Each row is a point. Each copy is the shape, with its points in the same order, turned, moved and blurred by noise. Some copies are also mirrored. Which?
(in the rows, 128 means zero)

Shape:
[[ 99 148]
 [171 154]
 [ 84 115]
 [161 144]
 [186 173]
 [173 165]
 [114  96]
 [ 66 129]]
Copy 1, 8 rows:
[[133  96]
 [154 162]
 [ 98  91]
 [134 164]
 [173 175]
 [162 162]
 [ 81 118]
 [110  66]]
Copy 1 is: mirrored
Copy 2:
[[100 134]
 [171 155]
 [ 88  95]
 [156 146]
 [179 174]
 [165 162]
 [116  88]
 [ 63 115]]
Copy 2 is: only turned
Copy 3 (8 x 2):
[[166 125]
 [115 172]
 [157  89]
 [110 160]
 [109 199]
 [119 183]
 [122  93]
 [181  89]]
Copy 3 is: mirrored

Shape:
[[107 121 112]
 [215 120 100]
 [156 138  73]
 [109 116  67]
 [104 155  85]
 [109 128 220]
 [109 121 140]
 [124 137 116]
 [118 140 140]]
Copy 1, 9 rows:
[[122 143 150]
 [170  72  68]
 [123 126  77]
 [125 172 105]
 [ 86 147 109]
 [133  80 230]
 [128 129 162]
 [112 119 137]
 [114 115 154]]
Copy 1 is: mirrored
Copy 2:
[[107 113 113]
 [ 83  48 203]
 [ 69  77 141]
 [ 91  80  90]
 [ 65 111 101]
 [151 196 173]
 [118 140 135]
 [ 90 114 137]
 [100 141 146]]
Copy 2 is: mirrored

Shape:
[[161 200 119  97 114  96]
 [128  94  66 114  96  98]
 [108 191 144  86 112 100]
 [130 195 147 164 127 137]
 [171 143  87 189 161 141]
 [184 115 125  93 137 157]
 [129 118 143  89  97 144]
 [104 134 126 102 114 178]
 [ 97 159  74 186  84 160]
 [140 106  91 132 104  90]
 [ 66 109 150 110 171  93]
 [117 116  47 166 186 106]]
Copy 1 (12 x 6):
[[178 186  94 105 146  98]
 [143  82  64 106 100 117]
 [122 185 113  76 131  95]
 [127 187 150 156 125 125]
 [152 115 113 208 147 131]
 [179 111 117 114 171 181]
 [140 128 126  75 124 166]
 [110 141 104 105 134 192]
 [113 152  84 187  63 162]
 [157  92  94 119 101 113]
 [ 68 105 140  88 157 103]
 [100  83  55 192 157 108]]
Copy 1 is: only turned
Copy 2, 12 rows:
[[155 210 138 115 152 111]
 [177 119  82 105 106  79]
 [104 200 132 106 130 124]
 [113 154 170 154 175 107]
 [183 106 141 164 204 108]
 [193 124 164  93 130 148]
 [133 129 150  89  92 121]
 [111 111 157  76 135 115]
 [116 105 140 129 180  34]
 [170 130  98 133 110  91]
 [ 86 118  79 128 119 165]
 [168  92  64 139 199 114]]
Copy 2 is: mirrored
Copy 3:
[[112 170  51 134 129 146]
 [102 109 101  83  61 116]
 [ 70 142  62 125 150 168]
 [106 175 124 164 146 170]
 [171 174 158 132 114 120]
 [170 115  93  84 140 158]
 [110  94  99  95 126 188]
 [105 127 129  76 133 195]
 [ 90 181 170 118  67 176]
 [110 107  99 117  76 119]
 [ 56  90 136 110 172 113]
 [116 155 166  92 110  62]]
Copy 3 is: mirrored
Copy 4:
[[162 182  93  73 121  87]
 [128  97  46 135  99 112]
 [118 176 121  73 119 106]
 [146 193 134 133 164 126]
 [194 147  71 165 200 136]
 [199 101 110  98 133 159]
 [140 104 133  98 103 148]
 [131 137 112 109 117 198]
 [111 185  73 182 130 163]
 [132 111  67 135 130  93]
 [ 69  97 126  85 182 126]
 [117 120  25 138 206 124]]
Copy 4 is: only turned
